Every row gives one point. Each table stands for the endless flat space through its points: a line for two points, a plane for three, and so on. The two share one point or none. Which?

First (2 x 4):
[[ 26  16  15 -30]
 [ 44  16   6 -24]]
Second (2 x 4):
[[ 35  19  14 -20]
 [ 26  10   8 -44]]
They share: [ 32  16  12 -28]

First (2 x 6):
[[ -1   1 -12   7 -33  21]
 [ 13   1 -16  -1 -21   7]]
Second (3 x 6):
[[-23  -3 -34 -19  -5  28]
 [ -8   5 -18  -9 -15  14]
 [ 12 -13 -24  11 -35  28]]
They share: [  6   1 -14   3 -27  14]

First (6 x 8):
[[ 38  45 -68  -6 -39  -1  -3 -38]
 [ 18  21 -13 -14 -16 -66  -7  48]
 [  5  31 -12 -25 -34 -17  49  20]
 [ -6   1 -11 -17 -11 -31 -10  28]
 [ 59  72 -38  -9 -33 -67  15   4]
 [ -9   3   1  13 -33 -59  -4  32]]
Second (2 x 8):
[[ 20   7 -24 -22 -15 -32  26  -1]
 [ 16  43 -28 -14 -23 -28  -6  35]]
They share: no point

First (5 x 9):
[[ 36 -33 -15 -19 -13 -59 -20   1  23]
 [ 11   3 -30 -46 -45 -36 -19  29   0]
 [ -9   0 -26 -34 -28 -18   8  23 -10]
 [-11   6 -32 -38 -42 -19  -2  26  -9]
 [ 34 -16 -20 -37 -27 -54 -24  17  14]]
Second (3 x 9):
[[ 32   6 -41 -62 -39 -25  25   3  -3]
 [  8 -11   7  -9   6 -28  13  -8  18]
 [  3 -26   6  -3   3 -30  -6  14  10]]
They share: no point

First (3 x 12):
[[  1   8  -3  36  17 -32 -39   8  41 -17   3  38]
 [ -9  17  -7  47  15 -35 -49   1  52 -19  -9  53]
 [-10  24  -8  55  20 -39 -53  -4  55 -15 -18  61]]
Second (5 x 12):
[[ 32 -35  -4  50  11 -30 -73  10  34  31 -13  35]
 [ 37  -7  31  15  17 -33 -30   4  43   6  15  40]
 [  5 -15  -4  24  37 -55 -19   0  20 -13  -4  11]
 [-20  -1   1  13  18 -77 -15 -28  24  -8  14  22]
 [ 43  19  52 -14  34  -8   4  32  45 -21  44  25]]
They share: no point

First (3 x 14):
[[ 46 -39 -51 -14  -1  13  -4 -10 -49   6  -7  35   4  -9]
 [ 52 -27 -61   0   3   7 -10  -8 -57  22  -7  39 -10 -21]
 [ 28 -21 -35 -10 -14  25  17  -9 -41  -4 -10  10 -15 -42]]
Second (4 x 14):
[[ 32 -15 -17 -40 -18  27  33  -9 -13 -18 -12  10 -19 -22]
 [ -5 -21  -7 -27 -15  49  38 -35 -30 -29 -28 -27 -31 -33]
 [ 10 -47 -25  -6 -26  29  27 -27 -41 -30  -6 -10  13 -34]
 [-23 -42  -7   0 -27  46  44 -59 -42 -44 -22 -51 -10 -39]]
They share: [ 22 -33 -25 -24 -18  31  23 -11 -33 -20 -10   6  -1 -30]

First (5 x 18):
[[  4  21 -10 -11 -15  54  -8  15  16  51 -57   4 -27 -12 -32 -28 -46  -7]
 [ -4   5  14   5  17  38 -44  31   4  19 -65 -28 -11 -28 -28 -64 -82 -31]
 [-17  15 -43  19 -33 -14 -43   1   5  20   2  -4 -28  14  29   3 -25  -1]
 [  0   6   0  -3   5  32 -39  25  16  18 -58 -16 -19 -29 -24 -56 -64 -23]
 [-46   6  13 -17  25  23 -19  71  -9  22 -81  18  20 -10 -25 -38 -74 -48]]
Second (7 x 18):
[[-45   2 -51   3 -13  10 -21  24 -11  14 -12  50 -49  -7  17   9 -37  10]
 [-70  27 -66 -11 -19  10 -31  -3 -20  -1  -3  26 -63   8   0  10 -39 -19]
 [-33  -6 -11  -3  -7   2  -5  24  23  38 -16  24 -23   7  -3  -5 -33  -2]
 [-28  34 -25  26  37 -14 -17  54  10   7 -33  80 -21  36  22 -45 -31 -28]
 [-44  98 -57 -14 -14 -23 -61 -11  24 -43 -17  -4 -43  51  -3 -28 -47 -60]
 [-28 -12 -30  23  21   9  -9  52  -2  30 -20  80 -26  -5  29  -8 -24   9]
 [-33  -6 -60 -34 -54   6 -49  -3 -31  33 -37 -18 -18 -45 -13  31 -54  -3]]
They share: no point

First (3 x 20):
[[-15 -14  18  15   3 -15  18  41  36  -1 -13 -22 -34  12  -5 -25 -10  10
  -31  12]
 [-40 -44 -17  55  -2 -35  43  36  46 -26 -18  18   1  52 -15 -20 -55 -10
    4   2]
 [-22 -26  -1  32   9 -18  21  35  32 -19 -24   1 -26  27  -4 -17 -26  -2
  -14   0]]
Second (6 x 20):
[[-37   8  -2  65 -30 -29  -3  57  53 -16 -18  37 -24  26  21  -1  -7 -20
  -28  -6]
 [-45 -22 -15  16  12   0  31  63  19 -37 -30  -4  -7  48   1  11 -46   6
   19   1]
 [-51 -17 -22  37  -9 -18  47  84  24  -7 -23  20  -8  45   5  15 -73 -21
   19 -18]
 [-24   0 -10  32  17 -17  -8  28  45 -46 -31  -8 -37  39  10   4   7  19
  -36  29]
 [-31   3   7  74 -32 -37  -2  55  50  -2 -19  51 -29  11  24 -13 -22 -37
  -32 -25]
 [ -9 -27 -17  26  58 -41  37  33  16   1 -43  -9 -66  23   3  -3 -95 -18
  -32  -7]]
They share: no point

First (4 x 24):
[[-15   7 -28  -6  -6   7   5 -32   1 -24  -2  -6  -4   5  21   3  -5  -8
  -11 -28  22 -22  12 -35]
 [-17  -7 -12 -20 -20  25  11 -26  -7  -6 -20 -12  14  11   1  15 -29 -18
  -19   6  30 -20  10 -35]
 [ -7  -4 -20   0 -17  42  23 -17 -24  21 -18   5   2  -5 -21  31 -50  -4
  -14  20  52  -5 -17   1]
 [-15 -10   4 -26 -13  19  17 -18   4 -12 -25 -14  24  14   9   9 -21 -29
  -26   1  24 -22  20 -44]]
Second (6 x 24):
[[ 11 -18  -9 -15  33  -4  14 -19 -14   6 -49 -10  17  12  -3  45  -5 -13
  -61  16  14 -20 -26 -21]
 [ 35 -22  21 -19  21  -5   7  15  13  18 -69  -2   4 -29  11   9 -23 -38
  -34  19 -18 -23 -21  -7]
 [ -1  34  67  23   1  -3  50  16  19   2 -25  -3  18 -40  15 -15 -38 -31
  -31 -47   3  36  -3 -24]
 [-29  14  -5 -11 -23  36  48 -41  18 -10  -9   4  33  10 -19  13 -43 -11
  -51 -32  72 -34  54 -31]
 [-48  16  12  -5 -20  49  61 -16   6 -31  24  -3  35  31  10   7 -26 -20
  -15 -33  86   6  51 -41]
 [-22  30  27  -1   2  20  43 -15  24 -23 -26 -16  13  -8  11  13 -48 -15
  -42 -31  48   9  31 -10]]
They share: [ -4  -7  12 -13   2  20  32  -3   6  -3 -24  -1  21   3   7  11 -21 -28
 -28  -4  32 -13  11 -26]

First (3 x 24):
[[-42   1  27   1  23  29 -10  23   9 -17 -31 -28  20  34   8  40  21  16
  -38   0 -38  48   3   1]
 [-28 -13  24  21  38  13 -19  16  15  19 -25   9 -20  34  26  33  29   7
  -33 -10 -14  29 -28   8]
 [-15 -29  12  40  44  -4 -31  17  21  49 -16  38 -52  31  41  25  33   1
  -20 -21   1   9 -51  10]]
Second (2 x 24):
[[-12 -26  18  -5  26  35 -40   5  -6  25 -43 -25   5  25  35  16  15  37
  -11  -9 -29  48  -3   1]
 [-24 -20  10  11  22  19 -30  23   8  13 -27 -13  -1  27  25  26  19  21
  -15 -11 -31  34  -9  -1]]
They share: [-30 -17   6  19  20  11 -25  32  15   7 -19  -7  -4  28  20  31  21  13
 -17 -12 -32  27 -12  -2]

First (4 x 24):
[[-40 -19 -25 -17 -18   4  -1  -4  -8  27 -37  -8   2 -29  19  59  73   6
  -31  -2 -14  -3 -22   5]
 [-48 -19 -35 -35  -2  -6   1  -4 -24  33 -45   6 -16 -47  25  73  69  18
  -33 -12 -26  -9 -38   3]
 [-22 -27 -35   2 -27  -8   4  -1  -9  16 -18  -2   4  -6  23  38  41  -1
  -27  -2   8   4   3   8]
 [-40 -27 -42 -24 -14 -15   6  -6 -18  30 -29  11 -11 -30  32  62  53   8
  -32  -9  -8   0 -24   6]]
Second (7 x 24):
[[ 24 -49  10  10   5  -8  -6   8  -3  27 -18  18  14  11  -3  31   9  12
  -15   4 -12  23 -11  28]
 [-23   8 -77  23 -38  -1 -10  -4 -55 -48 -28 -18 -21  18  27   7  33 -16
  -21  -7   0 -15  21 -23]
 [ 37 -48 -39  49  -6  13  -6 -52 -37 -50 -16  14  25  36  23  13  29   0
  -23   5 -30  13   1 -13]
 [ 53 -62 -20  56  14  32  11 -67 -28 -43 -13  -8  54  27  17  23  32  14
  -23  -1 -34  23  26  -9]
 [  4 -60 -11  47 -17  50  50   4   9  19 -49 -31  41 -28 -19  16  59  39
  -24 -24   3  13  57   8]
 [ 40 -44  -2  26  17  -8 -22 -28 -14 -11   2  -1  42   8  18  39  17  25
  -33  10 -12  -8  10  19]
 [-21 -11 -15   9 -14  32  33  17 -26  33 -12  -9 -27 -20 -17  14  12  -1
   28 -27  17   1  22 -27]]
They share: [ -6 -19 -29  16 -17   0  -2  11 -21   0 -24 -12   2  -2   7  22  27   9
 -21  -6   4  -6  19   6]

First (5 x 24):
[[-39 -25  15 -11  14  99  -7 -30  -6 -11  83   2 -20  -9 -39  51  33  13
   26  29  54 -30  -3  12]
 [-22 -38  16   2   1  89 -18 -17  12 -28  62   1 -34  -2 -30  37  12   6
    3  15  71 -26 -14  16]
 [ 19 -69   2   9  18  37   7   8  42 -45   2  27 -24  17 -39 -10 -39 -10
  -53 -26  76  -4  -4  26]
 [ 17   8  44 -13 -33  41 -38  26  22 -52  20 -29 -44 -47  -9  23   0 -25
    6  -3  34  -4   7  47]
 [ 60 -10  54  -2 -19   6 -25  45  45 -41 -19 -22 -29 -27   6  -9 -24 -41
  -19 -19  15  15  24  45]]
Second (6 x 24):
[[  6 -25 -53  -3   9  40  30  50  28  19  -3  -4  17  -5 -36 -29   9 -11
   22 -62   0  -4  25 -25]
 [ 34 -27  41 -14 -17  40  -5  37  47 -31   9  18 -24  -3 -27 -14 -39 -20
  -24  21  47  41  11  31]
 [ 27 -48 -11 -11  10  32  21  49  31 -15 -18 -10 -11 -16 -25 -26 -25 -27
  -13 -22  29  15  -6   4]
 [ 21 -50   3 -54  25  -2  -1  12  22  -7  -6 -45  28 -10  34  16 -43  -6
  -18 -18  30 -36 -30  39]
 [ 20 -57  26  23  20  47   0  10  36 -57 -15 -12 -38 -11 -42 -23 -25 -43
  -58 -24  39  -8  -3  35]
 [ -4 -16 -13  19 -25  72   7  44  63 -22  18   8 -17  11 -76 -50 -15 -14
  -21 -30  29  17  36 -25]]
They share: no point

First (6 x 24):
[[ 19 -17  35 -38  25  71  -2 -38  48 -45  37  55 -16 -60 -28 -13 -42  29
   -6   4 -61  -7 -18 -59]
 [  7 -40  18 -35  55  39 -23 -40  19 -50  32  62 -23 -16  -5  -6 -18 -54
  -16 -67 -13   7   1 -14]
 [ 33 -63 -40 -52  36   7 -27 -74  -6  -6 -31  47 -20 -52 -73 -18  21 -75
  -16  -4  35 -68 -26  -9]
 [ 17 -53  35 -20  78  25 -58 -36  30 -35  41  60  -1 -39  -8 -45  15 -61
  -12 -61 -17   8   5 -26]
 [-11  15  60 -18  10  45  29  -8  56 -30  60  12 -22 -18  12  21 -21  21
  -56 -30 -62  38 -29   9]
 [ -1  10  22 -48  36  55  -1 -37  51 -64  69  45   1 -30  27  19 -50   1
  -37 -61 -46  55 -17 -24]]
Second (7 x 24):
[[ 26 -22  15 -54  56  48 -15 -53  24 -29  33  58 -18  19 -30  -4 -19 -83
    1 -10 -48   6 -20  50]
 [ -9 -33  32  10   8   5  34  34   6 -23   7  31 -20 -63   3   6  26  -6
  -59 -74 -30 -33 -26 -18]
 [-11 -31  47 -12   1  44  -9 -58  68  -9  20   0 -42 -67 -42  -9  -1  50
  -53   2   4  -4 -19 -68]
 [-10 -24  31 -22  45  49  -7 -49  20 -45  39  44 -41  -4  -9  -8  -7 -57
   -9 -30 -39  -4 -15  15]
 [ 23 -48  20 -59  12  42  44 -29 -17 -30  28  33 -72   4 -33 -11  18 -31
  -64 -43 -54 -34 -26   8]
 [ 39  -2   9 -37  36 -10   7 -15  -7 -16  51  54 -39 -13 -41 -14   1 -31
  -44 -23 -29 -41 -16  21]
 [ 30 -11  13 -17  22 -17  17  18   3  -7  28  47 -17 -43 -30  -3  12 -14
  -55 -42 -26 -40 -23   5]]
They share: [  7 -26  30 -25  27  33   1 -30  29 -22  23  33 -27 -28 -24  -3  -2 -22
 -32 -23 -26  -9 -20  -2]

First (5 x 24):
[[ 18  -8 -16 -23   4 -35 -11 -26  25   1  36  19 -19   1  34  41 -24   1
    9 -12  31 -42 -12  49]
 [ 59  36 -53 -37 -26 -37  16 -28   2   9  25   4 -36  -6 -12  46 -10   6
    7 -30  -8 -58 -27  13]
 [ 39 -17 -15  16  -4  -8  23 -34  25   4  20   4 -12  22  36  37 -38 -26
    1   4  27 -35  12  51]
 [ 84  26 -55 -12 -46 -21  23 -33   1  20  27   5 -21  -5  -4  56 -34  -2
   18   1  -6 -63 -11  33]
 [ 27   9  -9  26   2  13  30 -27  20  11  32  40  25  30  11  51 -62 -33
   -4   2  22 -30 -29  30]]
Second (5 x 24):
[[-14  15 -34  19  -1 -26   6 -47  -3  -9  12  27   6  33  21  21 -45 -32
  -24 -35  16 -54 -41  32]
 [-12 -20  -1   9  41  -4   9 -46   6  -9  -3  -9 -27  -3  13  39 -15  -7
   -8 -43  51 -15 -32  25]
 [ 15 -30 -25 -27  21 -18  19 -21  37 -12   4  -6 -33   6  36  27   1 -34
   -1 -27  20  -2 -16  13]
 [ -1  10   5 -25  48  24  39 -39  23  38   9  12 -37 -14  -5  48 -38  -5
  -34 -32  33  -1 -40 -12]
 [-38  18 -25  13  23   4  13 -66 -14  21  -5  25  -7   1   5  31 -63 -21
  -44 -43  29 -37 -68   9]]
They share: [ 13   4 -13  -5  16 -16  21 -27  23  -4  21  14 -15  24  17  32 -22 -21
 -12 -28  21 -29 -18  22]

First (5 x 24):
[[-35 -15  24  14   0 -56 -15  61  34 -21  -8  31  -6 -65 -33  42 -17  49
    5 -28 -22 -18  15  12]
 [ -2   9  27   3  20 -81 -32  25  55 -39  16  45 -11 -75 -38  65 -14  38
   18 -16  24 -13  42 -21]
 [ 16 -73 -41   8 -33   3 -49  31  -8 -23 -16 -40 -23 -18 -26  27 -32 -12
  -63 -50  17 -60 -19  23]
 [-19 -29  -6  -1  -7  -6   4  71  -1  -9 -24   4  20 -26 -39   6 -25  29
  -12 -26 -31 -13 -10  22]
 [ 44 -33 -39 -18  -2   3 -28  20  -4 -27  -4 -19  11  -8 -43  18 -31 -15
  -34 -23  36 -27  -1  -7]]
Second (7 x 24):
[[ 51 -60  38  -7 -35  27   6  69   3   2  -8 -45   6 -28   2  42 -12  46
  -54   1  -1 -56  65  -9]
 [ 39 -31  -1  -2   4   4  12  -1 -39  12  -9  -2   1 -26 -36  28 -11  16
  -38 -60 -40 -20  13 -40]
 [-17  -6 -18  -8  10 -37  -6 -13   8 -44 -44   8  11 -30 -34  33 -49 -20
   35 -41 -13 -29 -22   6]
 [ 14 -51   1   5  -8 -35  -9   8  24 -16 -45  -6   3 -42 -31  29 -48   2
   29 -24  20 -30  15   6]
 [ 29 -21  25  -4  -7 -10  10   8  -4 -18 -38 -33  19 -28 -22  68 -68   9
  -15 -22 -33 -74  34 -18]
 [ -8 -11  -9 -15  -6 -21 -22  47   4 -51 -37 -13  22 -48 -23  27 -17   2
   14 -17  13 -32   1  34]
 [-38 -19  -1   7 -10 -29  21   2  54 -62  -5   8 -33  22 -17  13 -28  -8
   19 -46   4  18 -43   6]]
They share: [  0 -27  -7 -10  -8  -9  -6  30   6 -31 -20  -3   3 -28 -19  18  -9   7
   0 -29   2 -17  -1   9]

First (2 x 24):
[[ 23  12  -4  21   3  15  21  -1   9 -28  14 -35  27   2 -27  57   0  41
  -20  23  -8  -8  23  -2]
 [ 17  12   2  17  19   5   7   7  -5 -28  12 -25  19  -4 -25  39 -12  35
  -12   9  -2 -24  21 -20]]
Second (4 x 24):
[[ 15  25  21  18   2 -11   7  17   4 -35  14 -17  30  17 -28  14 -37  25
  -18 -15  37  -6   8 -25]
 [ 18  16  18  18  10  -3   1  14   2 -42  16 -19  27   6 -29  25 -36  26
  -18 -12  15 -14   8 -30]
 [-14  -9 -10  -2  55   0  -8  16 -53 -18 -23 -49 -31 -49  10  15  32  54
    2  31 -24 -61  59 -28]
 [  9   3  18  15  35  -9   9   9 -12 -40  -5 -34  -6 -22 -17  10   7  44
    4  14   1 -26  47 -17]]
They share: no point

First (5 x 24):
[[ -3 -21 -13  16 -31  21   9  -6 -20   6   8 -18 -23 -44  16 -35  -6  14
   19   0 -11 -18 -42   2]
 [ -6 -54 -11  -3 -39 -24  35 -23 -38   2  35  -4  -8  11   1 -23  34  27
   -3  11 -45 -33 -10 -43]
 [  0 -17  -9 -20  -2   5  42 -29 -42  -7  20  -3 -10 -27  57 -17   9  17
   24   9 -32 -67   5 -13]
 [  5 -39   7 -18 -61 -11  28 -25 -25  11  38  -6  -4  -4 -15 -32  17  11
  -11 -26 -11  -3 -17 -21]
 [-14 -21 -25  40 -24  29  -2  11 -12   9  -4 -25 -30 -53  17 -35  -7  21
   30  19 -18 -27 -59   7]]
Second (7 x 24):
[[ 32 -63 -23   9 -78  10  32 -19 -37 -31  64 -50 -26 -30  36 -72  17  41
   46  -1   4 -19 -35  -5]
 [ 15 -36 -37 -10 -21 -11  10  40 -39  29 -13 -21 -18 -30   9 -44  -4  19
  -13  14  -9 -25 -20  -5]
 [  0 -37  -6  -2  -8  11   4  -5 -43   9   6  -8 -20 -38 -13 -27  -2   4
    7   5 -11 -28   6   5]
 [  9 -23 -27   8 -60  -8  43  -8 -20   4  21 -25  -7 -18  51 -33   3  31
    8  -1 -31 -13 -72 -36]
 [-22  10 -12   7  -7   9  19 -22 -22  26 -21  27 -26  -5  36 -20 -13   8
  -26  -9 -41  10 -59 -39]
 [-22 -27  14 -20 -16  24   0 -37 -48   1  29  31 -12   3 -13 -10   0  29
   27 -11 -33   0 -11  -5]
 [ 38 -64 -17  38 -87   5  59 -34 -23 -42  72 -84 -12 -66  43 -54  18  16
   51   3   2 -49 -37 -11]]
They share: [  2 -30 -11   5 -31   8  19 -19 -32   0  17 -12 -20 -29  17 -33   2  15
  11  -1 -19 -17 -28 -13]

First (6 x 24):
[[ 52  67   4 -41  31 -47 -42  38  12  45   1 -10  26  12   5 -48 -35 -18
  -29 -35  23 -41 -29  25]
 [  3  34 -20  32  42   9   9 -22  -5  43 -18   3  59  67   9 -69 -39 -21
  -75 -33 -22 -62  -8 -18]
 [  4  29 -16  10  10 -23 -16   5  10  28   4   6  17  23   4 -36 -21 -26
  -24 -29 -12 -24 -37  -9]
 [-18 -28   2   5 -15   3 -22 -64   2 -10 -36 -44 -22 -42 -28  21 -31 -62
   -4 -54 -54  21 -34 -19]
 [-12  51 -12  17  17 -37 -31  56  37  23  13  -7  22  46   2 -48 -50   3
  -25 -48   6 -16 -34   5]
 [ 32  18 -12 -13   5 -27 -18 -28 -10  36  12  26  12 -14  10 -29  15 -54
    0 -14 -12 -27 -76 -33]]
Second (4 x 24):
[[ -2  28 -30  12   7  -8   1  -1   0  23 -10  -5  -5  16 -17 -36 -22 -37
  -29 -39 -18 -27 -22  -3]
 [ 48 -16 -34 -13  28   7 -41 -27  31   4   9  -8  -1  -6 -25 -24 -35 -30
   13 -44 -15 -14 -64  37]
 [ -6  26 -32  46  29 -18 -23   9 -34  19 -66 -11  11  44 -13 -50   8  -5
  -31 -13 -26  23   2 -41]
 [  7  21 -21 -13  -6  -5   5 -14  26  24  27  -1  -7  -4 -12 -20 -42 -54
  -24 -50 -15 -53 -40  24]]
They share: [  3  19 -15   8   5 -16 -13 -10   5  23  -8  -4   9  14  -2 -24 -23 -33
 -28 -29 -22 -20 -22  -2]

First (5 x 24):
[[-24 -14  76   8 -28  -9   4 -60  19 -22 -68  43 -15 -49 -10  38  -6  66
   62 -58  69 -40   7 -23]
 [ 27 -23   7  -7 -49 -33  19  -9  64 -46 -71  37 -42  11 -19 -19  -6   0
   50   2  54  -7 -17 -14]
 [ 31 -11 -26 -32 -35 -58  19  27  23 -38   6  20  -1  27  28 -50  -3 -70
  -10  18  -1  11 -38  -7]
 [ -7 -13  32  -8 -21 -27  26 -28  17 -30 -43  38  -9 -13   5   3  -7   7
   35 -22  42  -6  -3 -21]
 [ 12 -25  26  -9 -28 -25  17 -16  33 -25 -44  33 -16  -6  -5  -4 -16   3
   29 -18  41 -21  -9  -8]]
Second (6 x 24):
[[ 34  17  17 -21 -28 -49   0  22  35  16 -33  23 -20  14 -11  18   1  23
   28  -4  45  -4 -27   1]
 [ -8 -22 -13 -38 -64 -52 -14   5  77 -17  25  55 -14 -11  14 -33 -51 -49
  -15 -42  56 -27 -23 -30]
 [-40 -49   3 -26 -49 -59  15 -25  45 -31 -15  30 -40 -38 -24  -4 -21 -31
  -35  14  44  20 -14 -15]
 [-11 -28 -18  13 -99 -58 -11   2  30 -17 -41  10 -53 -40 -36  -8   2   8
   -8  17  78  26 -19 -43]
 [ 33 -35  16  -8  -5  -5  29  -7  -2 -52 -61  22 -11  19  -3 -37   0 -16
   45  -3   7 -17 -21 -28]
 [  1 -29  23 -26  -9 -35  27 -17   8 -28 -56  26 -36  -4 -31  -3  13   5
    7  25  20  20 -12 -10]]
They share: no point
